Rows are points. Examples show where two turns around zero, p and q, send a point. Write where each new point lands after one turn and then the other. Backwards means that the second turn is done in reverse. Each puzzle has new turns, and all numbers are rounded.

Turn p:
[22.1  3.6] -> [ 8.1 20.9]
[-25.5   6.4] -> [-18.4 -18.7]
[-11.8  -3.6] -> [ -2.9 -12.0]
[15.1 -6.5] -> [13.3  9.7]
Turn q:
[-23.6  12.3] -> [-24.7   9.8]
[-2.5 20.7] -> [-4.6 20.3]
[ 4.1 -9.0] -> [ 5.0 -8.5]
[  3.8 -20.7] -> [  5.9 -20.2]
[18.1 -3.4] -> [18.4 -1.5]
Where do these land?
p, then q: [-7.8  4.7] -> [-7.5 -5.1]
p, then q: [-2.0 -0.7] -> [-0.2 -2.1]
q, then p: [28.5 11.4] -> [ 1.5 30.7]
q, then p: [-18.7 -15.4] -> [  6.2 -23.4]

Turn p:
[-21.5  -9.7 -10.0 -11.1] -> [-23.9 -10.1   7.2  -7.4]
[ 0.8 13.9 14.3 25.8] -> [ 9.6 28.5  3.6 12.3]
[ 7.6 17.8 19.2  8.1] -> [17.8 21.8 -0.5 -4.2]
[  3.0 -17.5 -21.4 -10.9] -> [-10.3 -27.0  -6.0   4.8]
[ -3.0   0.0 -21.0 -16.9] -> [-14.5 -15.8 -14.5  -8.0]
[13.1 -4.4 18.9  5.0] -> [21.4  2.7 10.1  2.4]
Turn q:
[ 13.6 -19.3   0.7   3.6] -> [ 9.1 -9.9  4.2 19.3]
[  0.7 -16.1 -10.4  18.3] -> [-12.7  -9.4  -1.8  21.2]
[ 10.5 -13.0  10.0  -5.7] -> [14.9 -3.6 10.0  8.6]
[-9.6  2.5  0.6 18.2] -> [-17.1   9.4  -0.3   7.1]
[-0.9 38.9 -5.2 10.7] -> [ -9.4  24.9 -27.1 -14.7]
[-10.6  19.4  -7.3 -18.5] -> [ -1.0  -0.5  -6.8 -28.9]
[ -3.6 -12.4  11.6 -26.6] -> [ 16.2 -10.7  21.7 -12.5]
Where do these land?
q, then p: [ -1.0  -7.8   0.5 -14.9] -> [ 10.6 -10.1   7.9  -2.8]
p, then q: [ -5.7  15.1 -25.7  20.0] -> [-32.1   1.4 -16.6  -4.0]
q, then p backwards: [ -9.0  28.3 -11.8  -5.9] -> [ -7.0  24.5  -5.8 -19.3]
q, then p: [ 18.7 -14.4  13.1 -10.7] -> [26.3 -1.6 -0.2 12.2]
p, then q backwards: [  0.3 -29.5  10.4  10.1] -> [ -1.2 -30.6  11.9  -2.2]
q, then p backwards: [-3.4  8.3 13.5  1.5] -> [-6.5  8.7 11.0  5.0]

Turn p:
[-10.2  -5.8  -5.7 -13.4  18.6  10.5] -> [  0.6   4.0   3.9 -27.4   1.7   4.5]
[ 13.5 -15.9 -13.3   1.3 -23.7  -8.0] -> [ 20.1 -10.1  -6.5  12.9  -0.8 -22.9]
[ 23.0  -7.4 -26.5 -22.1   3.0 -20.0] -> [ 27.9  -1.4  18.8  -2.2  26.1 -19.1]
[-12.3   3.2   1.3  21.2   1.0   6.1] -> [ -6.8   0.8 -20.1   2.8  -3.8  13.3]
[ 29.3 -13.7  15.2   4.8   3.5   0.0] -> [ 11.8 -24.4  17.5  11.1  -9.1   8.1]
[-18.3  19.6  21.1 -13.9   1.5   9.4] -> [-29.2  17.6   9.8  -6.6 -11.8   2.8]
[-16.0  26.1  -2.0  17.5 -16.1  10.5] -> [-11.3  25.6 -21.6  15.5  -9.2   6.4]
[-9.1 -6.1  9.9  4.6 12.3 -8.4] -> [-13.2 -12.1  -1.8  -6.3   7.0   7.0]
Turn q:
[ 1.8 11.8  7.6 -7.2 -0.9  6.5] -> [ 3.2  6.8 10.1 -7.5 -0.9  9.0]
[  4.2 -25.3  -9.4  31.6  -8.5  23.8] -> [  1.6 -22.5  -5.4  23.4 -34.8  -9.2]
[-13.3 -17.9   7.0 -31.3 -13.4 -17.2] -> [-33.1   7.4   0.3 -21.0  11.4 -16.8]
[-22.3  12.3   6.0   5.9   6.7  -3.9] -> [ -0.6  23.3 -10.7   6.6   0.9   8.8]
[  7.5  -4.3  -0.6  -1.1 -15.0 -12.3] -> [  2.6  -4.3  -3.9 -13.2   0.3 -15.4]
[26.8 16.2  8.7 13.8 26.1 -3.0] -> [33.1 -1.4 17.0 16.3 16.5  3.8]
[ -4.8   7.3 -19.3 -11.8   4.9   6.1] -> [-6.8 -9.1 -7.4 -4.8  6.6 20.0]
Where do these land?
q, then p backwards: [-12.3  15.9  -3.4   8.7  -7.7  -9.0] -> [ -9.4   3.3 -17.2   8.1  -1.3  13.1]
q, then p: [  5.3 -13.1  -2.5  18.2   1.2  14.6] -> [  4.4 -14.5 -15.0  14.7  -6.7  -6.1]
q, then p: [-11.5  11.5  11.5 -17.1 -13.8  10.6] -> [-14.2  20.6   9.2  -4.2 -13.3  -9.4]
q, then p: [ -1.1  10.6  -0.3  25.3  -1.4 -17.0] -> [21.9  5.3  4.8 16.6 15.0  4.0]
q, then p: [ 11.5   3.7  -5.1   1.7 -13.0  -9.5] -> [  8.7  -5.1  12.7  -2.4   7.3 -10.6]
p, then q: [ 10.8  -3.2  12.7 -33.7  21.6  19.7] -> [-12.2  21.4  33.3 -22.4  -3.8  -6.8]
p, then q: [  8.4 -22.4 -19.3 -17.1  26.0  18.6] -> [ -9.5 -14.5  36.4 -20.2  15.0  -1.2]
p, then q backwards: [-11.3  -3.0   6.4  14.0 -12.9 -27.9] -> [ -7.0 -25.6 -16.0   0.8  13.8 -13.0]

Turn p:
[ -1.2 -21.1  13.3   8.6  -4.0  15.9  13.2  -0.6] -> [ -5.7 -20.0 -13.3  -2.6 -19.0   6.4  10.8   2.5]
[ -5.9   8.8   3.1  14.3  16.3  17.5  -0.4 -15.5] -> [-15.7  -2.3  10.0  24.9  -8.8   3.8   5.0   7.2]
[  4.5  -5.2   4.2  -7.8  11.8  -2.3  13.1 -11.0] -> [ 10.5  -6.8   4.1   9.6  -5.1   6.2   8.1 -12.9]
[ -7.6  -5.6   3.5  10.0 -32.5 -51.7  -0.5   3.6] -> [  3.5  21.0 -12.8 -32.8  -0.1 -40.9   5.9 -23.3]
[ -6.4  13.2 -18.2   6.9  -7.6  -3.5  18.2   9.8] -> [-8.9 22.0 -7.3 -6.9 10.0 11.0 14.2 -2.1]
[ -7.4  10.1   9.0 -23.3  11.5  18.1 -18.6   7.0] -> [  7.2  -3.7  22.7   0.2  -4.7  14.7 -23.2  16.8]
[  0.5 -12.3 -22.7 -21.3  18.6  14.5 -26.5  -4.1] -> [ -5.2 -22.7  16.7   6.5  23.6  14.2 -27.7  -3.5]
[10.0  2.9  7.0 12.3 20.4  9.0  1.1  8.8] -> [ 3.2 -9.4  6.5 12.0  3.6  0.6 15.0 19.0]
[ 13.5   9.0   0.6   0.3 -34.4 -17.6   0.5   2.0] -> [ 11.0  21.9 -26.6 -10.8   0.6 -16.0  -8.1  -3.7]
Turn q:
[-14.7  19.2  10.6  19.5  -1.3 -10.1   8.3  12.6] -> [  3.3  17.5  14.1  13.3 -13.7 -12.4 -10.5  16.3]
[  7.7 -28.9  10.8  11.1  21.3  -1.0   7.9 -26.5] -> [ 19.5  -4.3   5.2  -3.6   4.3  -8.6  39.2 -16.8]
[  6.3  -7.5  -0.7  -4.9   9.8 -13.8  14.9  11.3] -> [  2.4   7.7   2.7 -16.6  -1.9   4.8  11.9  15.5]
[ 17.9  18.0 -27.6  -2.0 -18.8   3.1   8.8   3.5] -> [-18.0  19.1 -22.6  -3.4 -10.9  18.0 -12.8  -6.8]
[  6.2   9.0   7.2 -16.7  -4.6  10.7  -1.0  -3.5] -> [  0.3 -11.0  -2.9 -11.9  -5.7   0.2 -14.3  -9.6]
[-27.0 -26.0  12.0 -11.8 -12.6  -8.2   1.1  -6.2] -> [-17.8 -19.8  31.7   1.0   8.1  -1.3  13.1   0.3]
[ -6.3  -1.6   8.1  10.8  -2.3 -18.5 -27.5 -10.5] -> [ -7.3   0.3   1.0  12.2  20.9 -28.2   1.9  -0.8]
[ -0.8  21.0 -27.7 -25.1   8.0  28.3  11.0   8.3] -> [ 10.7   2.3  -7.3 -10.0  -1.8  41.2 -29.3  -7.8]
[ 10.7  -3.2   7.2  19.0   0.3   9.5 -23.5  10.9] -> [  6.7 -11.7 -21.7  19.1   0.8 -13.7   0.7   9.6]
Where do these land?
p, then q: [  5.4  -6.7  23.4 -19.1 -21.5  -7.8 -18.9  -9.1] -> [-27.0  -5.6 -22.7  -6.4  19.2 -16.1  -1.5  -2.8]
p, then q: [-14.8 -14.2  -3.9  -9.8   8.1  -6.5  32.3  21.6] -> [  6.8 -14.5   9.3 -23.9 -19.7  21.0   0.1 -20.1]
q, then p: [ 1.9 -2.0  6.3 14.5 20.2 -2.5  1.3 19.3] -> [ 14.4   3.5 -12.7  -6.4  15.4   0.6  12.2  15.5]
q, then p: [ -9.0  -1.2 -11.7  -6.8  23.9   8.7  22.0 -23.5] -> [ 17.4  -1.6  -8.1  33.1 -17.7  10.9  -5.9   3.5]
q, then p: [ 20.1  -6.7   0.1  -7.8 -21.4 -16.6 -17.0   6.3] -> [-13.1   3.9  18.8 -21.6  11.9   8.4   1.8 -18.6]
q, then p: [  4.8  10.0 -15.9  18.7   2.5  31.6 -18.9  -1.4] -> [-25.5  -7.2 -16.3  22.6  22.3  -9.9   0.7   4.1]
p, then q: [-22.9   3.4 -10.4  -8.2  12.6  -7.3   8.7  -7.3] -> [  9.8  -8.1  16.5  -0.3 -10.2 -11.2  -6.2 -18.7]
p, then q: [ -3.5  -6.6  16.3  12.6 -15.5 -11.0  -1.1 -21.0] -> [-28.7  15.8   6.0   2.7   6.6  -7.7   4.1  -7.0]
q, then p: [18.0 24.0 -4.2  5.9 -8.9 11.4 -8.5 15.1] -> [-16.9   7.9  -6.6  -5.7  25.2  -6.6 -18.7   3.5]

Turn p:
[-12.2  15.5   2.4  -1.2  12.3  -5.3   0.5  11.6  -0.7  -6.9  -3.1] -> [11.8  8.6  8.2  0.6  2.0 -4.8 10.7  1.9 -9.1  0.2 16.1]
[-14.7  -6.0   4.9   4.6 -11.3  -6.7  10.4  -3.6   9.0 -19.6 -10.2] -> [ -1.9  10.2   0.2  -2.9 -14.3 -20.2  16.4  -0.8   4.4   7.0  -9.7]
[-15.0 -12.2  11.3   7.3 -15.9   3.5  -0.1  16.6 -12.5 -11.5  -1.0] -> [ -0.3  27.7   1.2   7.5   8.4 -12.1   0.3   6.2   1.9   8.6 -15.0]
[ 12.6   7.5   8.2 -18.1  -5.1  25.4   6.1 -16.5   0.8  29.0 -10.3] -> [  5.3 -14.7  10.6  -7.3  -0.9  34.1   0.7   2.1  15.5 -20.9 -16.8]
[  2.6 -30.0   3.8  10.1  26.3  17.7  -9.9  33.0   1.0  -1.5 -11.5] -> [  7.3  -1.3 -17.4   8.8  35.3 -16.2   3.2  19.8 -24.0 -15.4 -13.7]
[ 14.1   0.8  10.3   4.2 -12.1  -3.5  10.0  15.5 -10.7 -19.5  23.3] -> [  1.3  15.0  -1.9  30.7   0.2 -13.1 -14.7 -12.0  11.8   1.1   3.8]
[ 56.2  14.2 -13.6  -2.9 -13.7   8.5 -17.9 -15.2  16.2  -4.2 -11.7] -> [  2.3 -49.3  15.7  13.9 -12.8   7.3 -20.9 -27.4  -9.5  -0.5 -20.2]
[  8.2   3.5  11.1   9.0  40.8 -10.4  -4.5 -15.4  29.9  47.7  15.8] -> [ 22.6 -31.4 -35.8 -18.4 -11.7  24.9 -11.6  26.5  -2.5 -15.3  27.9]
[-14.3   7.0  11.6  -2.8 -15.7  -6.5  -6.2 -10.7 -15.9  11.5   0.4] -> [-1.2 13.7 11.6 -7.1 -5.2 15.7 -3.8 10.4 12.8 16.9 -1.0]
[  8.1  -5.0  -6.1  -3.9  12.3  -8.6   8.6  -1.6  -6.1  19.9 -11.4] -> [-14.2 -10.1  -2.3   2.9  -2.4  15.1   5.0  15.2  -8.1 -10.3   5.7]
[-10.0  -7.3 -10.4 -30.0  -8.6   0.5  -6.1  -7.5 -11.7 -17.1  -4.1] -> [-20.2   1.2  26.1 -12.1  11.9 -13.3   3.6  -5.0  13.3   1.6  -0.9]
[-17.7   7.5 -16.3   9.1 -18.1 -10.9   5.9   9.9   5.4 -10.1  18.1] -> [ -5.5  27.0  -4.8  -7.2 -13.0 -11.6  -7.7 -19.7  -6.1   6.9   9.6]
[-17.9   4.5 -17.1  14.4   8.9  -3.6   3.3 -16.2  -4.6 -17.8   5.8] -> [ -7.3   3.4 -11.3  -9.4   2.4  -5.9  18.9 -17.2  -0.2  20.0  14.2]
Turn q:
[ -5.3  22.0  17.5   8.8 -14.7   6.4   7.6  10.9   2.6   3.6 -29.6] -> [  1.6 -11.2   5.4  11.4  27.3 -23.2  -1.7 -16.0 -18.1  -7.2   3.1]
[ 10.0 -18.4  -0.8  14.0  16.9  -5.3   0.8 -10.3  -7.7  14.4   0.6] -> [ 16.6   3.4 -13.4   5.2  -6.4   6.9  19.5   9.5  12.9  -3.9   9.4]
[ -1.3  37.9  -2.8 -25.0 -21.3  19.3  -9.5 -16.2  40.8  13.7  19.2] -> [ 13.6  -3.3  24.6 -45.3  22.1  -1.7 -29.8  10.1 -19.5  23.1 -14.8]
[ 11.2  -2.4  24.5   4.2 -16.8  -5.4   6.3  17.6   3.5  -4.7  -7.3] -> [-11.8 -22.0   4.2  14.5   4.6 -15.4   5.0  11.2 -14.1  -6.3   0.7]
[ -0.3   7.1  23.5  21.6  -5.2  -2.2  -4.4   6.6  -1.6 -15.1  -6.8] -> [  6.2 -10.6  -1.7  21.0  -4.1 -17.9  -4.3  -1.2 -13.3 -14.4 -10.3]
[ -8.9 -34.8 -10.3 -15.3   2.8  -6.1  11.7 -16.0  -9.6   0.7   0.2] -> [-11.5  20.0  -5.7   3.7 -16.7   7.0   7.7   7.1  11.6  17.0  26.8]
[  1.8   1.2  -7.6  -4.4   5.6  -5.4   3.1 -10.1 -28.0   3.0  14.4] -> [ -8.3  22.1 -18.4  -8.9  -5.4   8.7   8.7   3.5   0.7  -8.4  -4.2]
[-14.1  -6.0   3.3  19.7  -5.6 -10.9  -2.5  23.8  -7.8   5.3  -0.6] -> [ -3.9  -3.2  10.9  17.7   0.3   4.6   0.5  -1.1   0.4 -30.0   8.0]
[  5.7  -6.9  -0.7  -4.7   0.3   5.3 -22.4  12.6 -14.2  -0.2  -8.1] -> [ -7.6  -9.2 -16.7  13.2   8.2  15.7 -10.5  -0.4   5.2  -3.4  -1.2]
[  0.1 -19.3 -17.4 -17.7  34.0   1.3  14.3  -7.5  -5.0   7.7  12.4] -> [ -4.5  13.2  -9.5 -19.6 -14.0   6.3  13.6   0.8  36.9   9.6  10.2]
[-12.4  10.4  17.9 -13.8  -1.7   5.9  -5.1  11.1   7.0 -11.0   0.0] -> [-11.3  -5.8   5.2   0.8   5.3 -17.6 -23.4   0.9   2.1  -0.7  -7.0]
[  7.8 -16.4 -31.6  -0.3  30.7 -35.5   0.5 -23.8  -8.8   2.9   0.1] -> [  8.5  32.3  -1.7   8.9 -12.8  24.3  33.4   1.8  28.5  15.3  -8.6]
[-11.1  -8.9  10.3  25.1 -11.8  17.2   1.4   0.0   7.1 -15.8 -11.5] -> [ 13.1 -13.2   1.8  16.1 -15.1 -12.5 -11.6 -14.1 -16.5  -4.5  13.9]
[ 16.8  34.5 -25.8 -12.2 -13.4  15.3  -1.7   1.4  21.8  -4.3  17.1] -> [ -0.6 -12.6  15.0 -38.8   6.6  14.8  -7.0 -12.0 -16.8  13.7 -26.0]
Where do these land?
p, then q backwards: [ 25.3 -17.4  19.3  10.6 -12.7  -6.4 -25.7   5.7  -3.1  -3.1  16.5] -> [ -5.7   0.8  24.7 -14.0   4.1   7.6 -34.1  -4.4  12.6 -16.2 -10.0]
q, then p: [  9.6  54.3   6.2 -16.6  -9.8 -12.8   9.9  -1.6   0.9  -6.1 -67.9] -> [-10.2 -29.7 -24.4  -0.5  -3.8  31.7  47.4  41.0  -6.9  18.8  37.9]
q, then p: [ -9.7 -14.4  16.4  11.2  -6.7  39.7  10.3   9.3   0.8   3.7   4.5] -> [-23.1  -1.2  -2.7  -3.5   9.3 -21.5 -30.7  -6.4  15.3  12.3   8.7]
p, then q backwards: [-15.3   0.6  -6.4  31.8  -8.8  -9.0   5.7  -3.5  -2.9 -11.2  20.3] -> [ -2.9  -7.0  -6.7 -12.5   7.4  10.9   6.2 -29.2 -17.6 -14.2 -14.1]
p, then q: [-15.6 -10.8   0.3   1.4  12.7  -9.6   5.2 -19.5  -6.1  11.0 -10.4] -> [-18.0  -4.3  14.0 -17.0   1.5  -1.5  -1.9  -6.6   9.5  -5.0  17.2]
q, then p: [ -3.7  -1.8 -12.2 -11.3 -11.3  17.3 -13.2  -0.1  -4.4  -7.5 -27.6] -> [ -2.2 -11.5 -17.5 -19.3  15.7  21.2  -3.1  -0.2   2.6  13.8   4.0]
q, then p: [ -4.7 -15.6  -3.3  -5.8   1.7  -3.6   6.3  -6.1  -8.9  -6.6  14.1] -> [  3.8  17.7   8.1  -7.3  -8.1   1.8  -7.5 -11.9  -0.3  -2.0  -2.4]
q, then p: [ 10.9 -13.4   0.4   5.3  32.3  -3.0 -20.3  10.7  -2.9  10.6 -11.7] -> [  4.9 -17.4 -25.8  -5.1  -6.6 -13.9   2.2 -14.3 -16.7 -15.7 -13.2]
q, then p backwards: [-18.1   3.2  -5.9 -13.0  -8.9 -14.8  10.8  12.3  10.2   4.6  15.4] -> [-10.2   0.7  -7.0 -29.7 -12.4  -8.4  -2.2   4.2 -10.7   4.3  -7.3]
p, then q: [ 21.0 -14.6  -5.9  -1.8   2.0  -0.2   4.9   9.3  -4.5  -7.5  11.8] -> [ 14.5  10.0   5.9  16.5 -14.0   8.2  -4.1  -6.1   5.8  -5.8  -4.6]
p, then q: [ -4.7  29.6  -1.4   3.5  -6.6  -0.6   7.3  -3.0 -10.1  13.5  22.0] -> [ 16.4  -5.8  -8.8 -27.7  -2.0   1.9 -15.7   4.9 -17.2   2.6  -7.8]
q, then p: [  3.9  -3.5   3.9 -17.2  28.5  -5.6 -11.4  -3.2  14.3  -9.4  22.6] -> [ 10.2  -2.7  14.4 -14.7 -16.8  -9.0 -10.4   9.1 -19.4 -17.3 -19.1]
p, then q: [  1.1   3.8 -11.4   1.9 -12.2   8.4  10.1 -10.3  16.8   8.1  -9.6] -> [ -9.3   5.3  -4.9   2.9   0.7  -3.3  -4.9  -7.9 -15.5  20.0  11.5]
